Each point is reached from the start by the listed moves, each made 0, 1 or 2 times, or once backwards (-1), plus a little noise. Say if it took an odd or an even number of moves. Then give how often each move was made.
(in the rows, 128 means zero)

Moves:
(1): [135 173]
(2): [ 86 129]
Start: [127 126]
Points:
[127 129] => even (0, 0)
[120  82] => odd (-1, 0)
[100 213] => odd (2, 1)
[176 174] => even (1, -1)

Moves:
(1): [122 131 133  99 124 116 128 142]
(2): [124 137 124 110 140 139 126 119]
(3): [126 139 148 127 131 111 121 124]
(4): [129 150 141 133 151 134 121 141]
(5): [119 118 138 118 147 141 130 131]
(6): [125 142 148 138 132 143 143 137]
(7): [104 138 124 130 138 132 127 137]
(8): [121 146 138 126 138 155 112 132]
Start: [127 128 115 123 138 126 137 127]
Points:
[122 248 249 146 240 218 107 141] => even (-1, 1, 2, 2, 1, 2, -1, 2)
[121 191 163  76 193  88  93 141] => odd (1, 1, 2, 2, 0, -1, 0, 0)
[ 56 179 129  59 216 164 131 156] => odd (1, 2, 0, 1, 1, 0, 2, 0)

Moves:
(1): [119 129 146 134 130 145 129 124 130 117 124 135 117 125 113 127 139 139
 116 133]
(2): [131 137 121 124 126 118 120 134 141 131 128 119 140 130 126 120 120 139
 138 124]
(3): [130 122 129 120 116 131 122 119 128 113 116 127 117 124 108 130 130 126
 129 137]
(4): [117 133 142 126 119 153 139 122 124 123 128 132 121 137 124 127 153 141
 120 126]
(5): [142 136 124 119 126 130 123 139 133 112 125 116 122 127 140 129 145 107
 120 134]
(6): [135 123 144 112 130 137 105 138 124 131 135 129 144 142 138 109 135 114
 119 127]
(7): [112 100 137 131 129 114 172 123 133 132 145 142 129 125 139 129 118 133
 125 120]
(8): [ 96 174 129 140 157 145 123 110 117 133 111 122 157 148 126 130 127 145
 130 147]
(9): [127 114 130 125 124 142 129 138 138 141 116 122 141 139 131 122 129 125
 114 134]
(10): [116 122 123 131 136 138 147 137 135 117 127 135 127 116 124 124 136 136
 133 141]
(11): [141 124 122 131 133 131 119 116 127 125 122 115 131 131 121 121 140 136
 128 116]
(12): [111 122 123 138 131 121 133 135 120 122 137 125 138 136 136 136 127 128
 135 151]
(13): [136 123 116 133 115 119 121 118 138 143 123 125 147 124 127 119 118 142
 119 113]
(14): [120 136 142 118 120 136 122 114 143 153 116 141 128 130 109 134 147 130
 108 129]
(15): [146 137 129 126 128 119 123 131 111 118 122 126 125 132 141 141 135 121
 138 132]
(16): [126 135 124 122 123 125 120 120 145 133 130 147 125 132 123 139 108 127
 130 140]
(17): [107 130 118 137 138 121 137 140 125 122 123 129 129 132 135 122 129 130
 135 133]
(18): [119 117 134 112 128 133 138 133 138 141 141 146 123 129 117 134 119 130
 103 128]
Start: [141 120 125 128 122 113 122 122 119 132 146 120 107 120 136 127 119 130
 117 132]
Points:
[ 93 123 137 132 151  64 212 156  94  89 185 142  72 113 141 171 123 165
 134 153] => even (1, 2, 0, 0, 0, -1, 1, 0, -1, 0, 0, 1, -1, 0, 2, -1, 1, 2)
[128 216  60 182 158 127  45  74  98 115  60  27 198 154 119 147 122 151
 144 214] => even (0, 0, 1, -1, 1, -1, -1, 2, 1, 0, 1, 2, 1, 0, 0, 0, -1, -1)
[ 93 114 132  95 114  98  69 127 149 143 176 118 178 149  90 112  22 154
  81 186] => even (1, 2, 2, -1, 0, 1, 0, 1, 0, -1, -1, 2, 1, -1, -1, 0, -1, 2)
[ 56  25 119 164  92  34 249 164 119 132 202 164 128 129 192 127  88 172
 148 141] => odd (0, 1, 0, 1, -1, 0, 2, -1, 0, 0, -1, 2, 1, 0, 1, 0, 2, 0)
